Each row is a point. The last column is the point's height on a tilted bowl or saddle (a function of degree 2), plus a little noise. Count its main directions that bend up, bend down and stay straight.

Points, 11 rows:
.15 -.24 .20
.06 .25 .25
-.40 -.05 .14
-.59 .23 .26
.04 -.06 .17
.20 .30 .31
.78 -.22 .65
.58 -.71 .61
.07 .01 .18
.60 -.23 .48
-.13 .13 .16
Directions: 2 up, 0 down, 0 straight

Points:
.02 -.02 -.17 .03
-.72 .81 .21 .71
-.06 .40 .64 -.14
.21 -.23 .13 -.04
-.51 -.28 .80 .11
-.16 -.16 .35 -.24
.08 .38 -.35 .34
.06 -.19 -.49 .55
.62 .42 .23 .17
.16 -.34 -.43 .62
.09 -.49 .04 .20
-.47 -.30 -.36 .45
.19 -.64 -.02 .49
.24 -.32 -.31 .46
-.40 -.18 .08 -.08
.37 .10 .05 -.02
-.67 -.03 -.25 .33
-.01 -.02 .14 -.22
Directions: 3 up, 0 down, 0 straight

Points:
.25 -.05 .24 -.22 -.04
.11 .11 .43 .19 .12
-.08 -.20 .17 -.06 -.10
.23 .02 -.22 .27 .08
.22 -.43 .26 -.25 .03
-.30 -.46 -.27 .30 .20
-.20 -.37 .19 .05 .00
-.38 -.03 -.06 -.12 .01
.62 .51 -.40 .01 .62
-.19 .21 .43 .29 .25
-.03 .28 .12 -.05 .03
.63 -.08 -.40 -.23 .26
-.47 .13 -.07 -.09 .14
.34 -.30 .41 -.13 .10
.34 .22 -.05 .94 .94
.66 -.24 .12 .23 .31
-.39 .19 .30 .01 .20
.86 -.12 .23 -.25 .44
-.08 .00 .14 -.01 -.09
-.17 -.38 .11 .45 .19
-.03 -.08 -.35 -.32 -.03
-.66 .25 .04 .24 .46
Directions: 4 up, 0 down, 0 straight

Points, 40 rows:
.18 -.49 -.02 -.28 -.29 -.43 .07
.00 .19 -.16 .00 -.16 .02 .01
-.24 .40 .34 .17 .03 .18 .03
.58 -.17 -.39 -.40 -.23 -.29 .12
-.11 .57 .15 .05 .77 -.34 .07
.14 .45 -.10 .27 -.06 .47 .08
-.35 -.52 -.10 -.13 .02 .09 .18
.46 .15 .14 -.32 .29 -.22 .06
-.15 .02 .38 .15 -.35 .07 .04
-.45 -.14 .07 .22 -.42 -.16 .06
.01 .23 .40 -.32 .04 -.27 .01
-.15 -.30 .53 .06 -.66 -.15 .15
-.13 -.07 .36 -.02 .21 .42 -.01
-.06 .28 -.52 -.30 -.19 -.25 .10
-.34 .14 .28 .34 .03 .43 .00
-.06 -.20 -.26 -.12 -.21 .02 .02
.15 -.33 .02 -.50 .13 .22 .23
.17 .12 .43 -.03 -.10 -.06 .01
.54 -.13 .55 .36 .13 .03 .16
-.15 -.36 .21 .24 .04 .36 .07
.28 -.09 .15 -.08 .46 -.08 .08
-.18 .12 -.35 -.03 -.19 .14 .02
.18 -.51 .03 .08 -.08 -.27 .17
-.11 .41 -.53 .50 .08 .09 .29
.33 .36 -.94 -.67 .54 .20 .94
-.27 -.14 .03 .56 -.04 .56 .03
.29 .09 .12 -.13 -.10 -.08 .02
-.07 .16 -.36 -.09 -.15 -.09 .05
-.21 .03 .05 .12 -.05 .18 .01
-.14 .33 -.25 .25 .28 .35 .13
-.09 .15 -.09 -.64 -.04 -.03 .14
.22 .24 .09 .31 .38 -.23 .12
-.34 -.21 -.01 .39 .26 -.01 .18
-.61 .16 .23 -.53 -.38 .16 .23
.43 -.19 .16 -.51 -.23 .04 .15
-.15 .21 .02 -.50 -.14 -.13 .08
.12 -.14 .50 -.07 -.21 .17 .08
-.10 -.35 .47 .39 -.11 -.14 .18
.63 .11 -.13 -.02 .48 -.10 .26
-.22 -.40 -.05 .23 -.13 -.02 .10
Directions: 4 up, 1 down, 1 straight

Points, 73 rows:
-.01 .04 .35 -.09 -.16 .21 -.13 .19 .05
.07 .55 -.20 -.37 -.17 -.25 -.36 .16 -.07
-.18 .22 -.05 -.10 .29 -.54 .02 -.25 -.09
.49 .20 .24 .20 .27 -.20 -.21 .17 .27
-.47 .02 -.94 -.05 .27 -.39 -.24 .15 .20
-.13 .22 -.82 -.35 -.45 .05 -.50 -.34 .10
.09 .03 .11 -.31 .03 -.33 -.32 -.29 .04
-.20 -.23 -.33 .48 -.01 .33 .00 -.26 .02
.20 .13 -.02 .12 .44 .08 .29 .14 .01
-.03 -.13 .30 -.20 .27 .24 -.25 .23 .11
-.18 -.05 -.56 -.60 -.30 .03 .26 -.33 .09
-.61 -.14 .01 .07 .41 -.14 .20 -.10 -.08
.28 .15 .10 -.09 .19 -.31 .26 .62 .18
.43 -.58 .44 -.09 .10 .19 .09 .27 .51
-.84 .05 -.04 -.45 .39 -.08 .36 .66 -.03
-.23 .19 .49 -.52 -.35 .09 -.31 .39 .09
-.17 .42 -.40 -.59 -.03 -.36 .15 .26 -.13
.31 .74 .05 -.42 .68 -.34 -.34 .39 .26
.50 .30 .00 .40 .37 .42 -.69 .36 .59
.17 -.38 -.22 .01 .21 -.48 -.06 .23 .25
.70 -.62 -.15 -.36 .83 -.05 -.38 -.50 .94
.30 .23 .21 .06 .16 -.06 .50 .05 .04
.31 .30 .34 .25 .45 .26 -.37 -.06 .24
.09 .49 .43 -.05 .01 .24 .26 .21 .00
-.12 .06 .22 -.47 -.19 -.03 -.03 -.63 .06
.20 .07 .16 .06 .02 -.02 .28 .01 .02
-.31 -.26 -.40 -.10 -.24 -.13 .42 .47 .10
.02 .16 -.27 -.46 .52 .23 -.05 -.21 .05
.28 -.67 .00 -.28 -.09 .23 -.88 .17 .65
-.14 -.05 .24 -.15 .03 .10 -.01 .58 .10
.38 -.33 .40 .11 .23 -.38 -.36 .07 .39
-.46 .01 .07 .02 .11 .14 .12 .44 -.07
-.34 .02 -.03 .00 .47 .43 -.17 .02 -.02
-.18 -.58 .25 -.22 .36 -.02 -.35 -.52 .29
.21 .17 -.07 .34 .03 .29 -.02 .27 .06
.19 -.08 .74 .12 .21 -.41 -.08 .41 .36
-.19 .19 .69 .13 -.53 .07 .50 -.27 .19
.04 .10 -.07 .35 .38 -.13 .06 -.31 .00
.13 -.27 .39 .01 -.68 .69 .48 -.27 .39
.16 .21 -.04 -.11 -.60 -.54 .04 .17 .08
.01 -.30 -.29 -.03 .06 .23 .29 .25 .08
-.44 -.19 -.37 -.40 .36 .33 -.20 .12 .09
.31 .04 -.06 -.20 -.05 -.08 .08 .03 .09
-.08 -.33 -.13 .07 .33 -.04 -.12 -.49 .15
.45 .18 .28 -.47 .17 -.06 .37 -.63 .31
-.08 -.19 .63 -.23 -.20 -.04 -.40 .15 .22
-.25 .27 .06 .32 .38 -.40 .13 -.30 -.10
.27 -.23 .02 -.43 -.70 -.78 -.03 .23 .41
-.09 .23 -.49 -.29 .58 -.04 -.13 -.24 .09
-.11 .72 .05 .26 -.21 -.10 .52 .04 -.13
-.09 -.11 .08 .15 .33 .14 .05 -.31 -.02
.10 .06 -.11 .34 .24 .26 -.11 .47 .13
-.10 .59 -.15 -.48 .21 -.64 -.03 -.02 -.14
.43 .11 .41 .06 -.18 -.10 .30 -.25 .25
.21 .01 .28 -.23 -.18 .13 -.38 -.28 .15
-.35 .25 -.47 .08 -.57 .05 .09 -.43 -.04
.32 -.41 .04 -.17 -.07 -.12 .43 .33 .31
-.11 .13 -.21 .20 -.15 .74 -.29 .23 .09
.49 -.50 -.21 .02 .19 -.07 -.50 -.13 .50
.28 -.72 -.11 -.26 -.01 .27 .35 -.06 .40
-.27 .40 -.54 .04 .33 -.24 -.11 .43 -.01
.13 .10 .05 .40 .12 -.14 -.46 -.06 .07
.04 -.50 .47 -.37 .66 -.43 .69 .03 .26
.21 .02 .56 .34 .17 -.52 .26 .06 .19
-.31 -.32 .19 .55 .06 .14 .27 .24 .02
.24 .15 -.04 .05 -.39 -.09 .57 -.02 .08
.05 -.15 .03 .31 .30 .03 .50 .00 -.03
-.47 -.25 -.29 .16 .51 .28 -.27 .02 .15
.39 .10 -.03 -.06 .30 -.10 .40 -.44 .17
.37 -.30 .27 .30 -.08 .11 -.13 .35 .36
.05 -.27 .07 -.20 .03 .27 .14 .35 .13
.22 -.24 -.14 .42 .10 .09 .15 .12 .10
-.19 .08 .64 .29 .47 -.10 .27 .05 -.03
Directions: 6 up, 0 down, 2 straight

Points:
.17 .12 .10 -.34 .43 .15 .51 .43 .38
-.34 .84 -.15 .36 .15 .16 -.05 .09 .08
.04 -.20 .02 -.47 -.29 .14 -.61 .30 .37
.21 -.49 .11 -.12 -.07 .31 .35 .00 -.13
-.14 -.20 -.22 -.38 .42 .48 .10 -.25 -.50
.16 .13 -.13 -.06 -.13 -.30 .13 .33 .41
.55 -.03 .15 .01 -.35 -.24 -.15 -.14 .26
.54 .31 -.01 -.11 -.05 .42 .45 -.32 -.72
-.32 -.04 -.15 -.30 -.64 .12 -.30 -.12 .44
-.29 -.07 -.06 -.08 -.02 -.51 .03 -.42 .10
.38 -.23 -.38 -.29 -.35 -.39 -.46 .41 .61
.16 -.22 -.29 .14 -.33 -.40 -.13 .75 .56
-.18 .19 .33 -.01 .17 -.13 -.16 .39 .33
.31 .12 .08 .05 .19 -.30 .19 .38 .44
-.13 -.06 -.17 .60 .04 -.50 -.23 .11 .05
-.53 -.23 -.07 -.06 .06 .14 .49 -.01 .13
.94 .30 .30 .07 .19 .45 .42 .04 -.79
.28 -.06 .55 -.40 .35 -.10 -.11 .26 .18
.12 .04 .47 .06 .06 .30 -.19 -.50 -.44
.44 -.04 -.04 -.21 -.27 -.29 -.22 .14 .40
.49 -.50 .30 -.25 .31 .39 .23 -.27 -.60
-.24 -.02 -.19 .05 .10 -.53 -.40 -.38 .17
-.11 -.09 -.11 .33 -.17 .09 .16 -.10 -.13
.32 -.04 .29 -.20 .00 -.55 .09 -.07 .27
.42 -.17 .33 .17 .11 -.46 -.27 -.10 .24
.12 .01 .10 .20 .47 -.75 -.02 .48 .77
.01 -.06 -.13 -.50 -.20 -.13 .43 -.19 .01
-.34 .52 .30 .26 .17 .06 .23 -.16 .03
.31 -.59 .05 -.26 -.06 -.04 .13 .31 .41
-.03 -.07 .61 .36 .34 .52 .12 .05 -.46
.11 -.10 .22 -.15 .32 .33 .15 .26 .06
.05 .23 -.11 .44 .56 -.17 .09 .08 .24
.53 -.03 .07 .34 .08 -.03 .14 -.17 -.14
-.41 -.20 .26 -.20 -.41 .01 -.07 .23 .48
-.03 -.39 .56 -.31 -.22 -.29 .03 .05 .14
.01 -.15 -.17 .14 -.32 -.10 .15 -.13 .05
.13 .24 -.19 .40 -.05 -.27 -.34 -.11 .12
.10 -.11 .27 .26 .19 .09 -.43 -.14 -.13
.57 -.30 -.13 .18 -.03 .17 .26 -.21 -.26
-.34 -.10 .24 .42 -.39 -.41 -.05 -.15 -.04
-.07 .20 -.04 -.08 -.63 .09 -.47 -.45 .35
-.13 .26 .67 -.24 .36 .27 -.12 -.31 -.26
-.01 .52 -.18 .11 -.13 .23 .31 .00 -.07
.16 .01 .42 -.49 .44 .44 .38 .18 -.17
-.39 .24 .14 -.04 .01 -.19 .55 .06 .35
.03 .64 .13 .45 -.32 -.16 -.30 .43 -.07
-.69 .01 .11 .22 -.45 .19 .20 .08 .34
-.17 -.46 -.16 -.30 -.02 -.21 -.32 .02 .22
.37 -.29 -.23 .50 .14 .43 .09 -.15 -.55
.43 -.37 .02 .05 -.43 -.18 -.23 .21 .43
.36 -.22 -.52 .40 .09 .18 -.69 .08 -.05
.36 .38 -.79 .24 -.22 .60 .06 -.15 -.67
-.06 .49 .40 -.01 -.52 -.18 -.45 -.13 .26
.56 .49 -.85 .14 .01 -.39 -.62 -.18 .54
-.20 -.52 .42 -.50 -.38 .27 -.80 .54 .70
.38 .10 -.17 -.29 .52 .37 -.06 .10 -.17
.25 -.37 .31 -.07 -.45 -.21 .02 .07 .23
-.19 -.66 -.24 .19 .19 -.19 -.16 -.29 -.14
-.22 .23 .35 .39 .02 .05 -.06 .28 .00
.07 .01 -.56 .36 .17 -.22 .06 .16 .20
-.07 -.60 -.44 -.26 -.06 -.16 -.32 -.13 .09
.02 -.01 .50 .36 -.17 .42 .02 -.15 -.43
.21 .15 -.14 -.18 .40 -.06 .05 .50 .53
-.28 .05 .29 .24 .89 -.45 .04 -.13 .46
.11 .04 -.11 -.62 .28 -.60 -.03 -.36 .22
-.28 -.21 .14 .18 .38 -.19 -.18 .32 .35
-.56 -.25 .67 -.39 -.71 .43 .33 -.32 .40
.41 .08 .11 -.14 .30 -.23 .40 -.19 .04
-.43 .46 .42 -.52 .47 -.09 -.52 -.83 .01
-.07 .28 -.11 .24 .04 .07 -.33 .19 .03
.30 -.71 -.05 -.39 -.35 -.03 .15 .30 .51
.51 -.16 .13 -.26 .24 -.26 -.26 -.06 .28
-.43 .49 .25 -.16 .35 .20 .26 -.16 .18
Directions: 3 up, 4 down, 1 straight
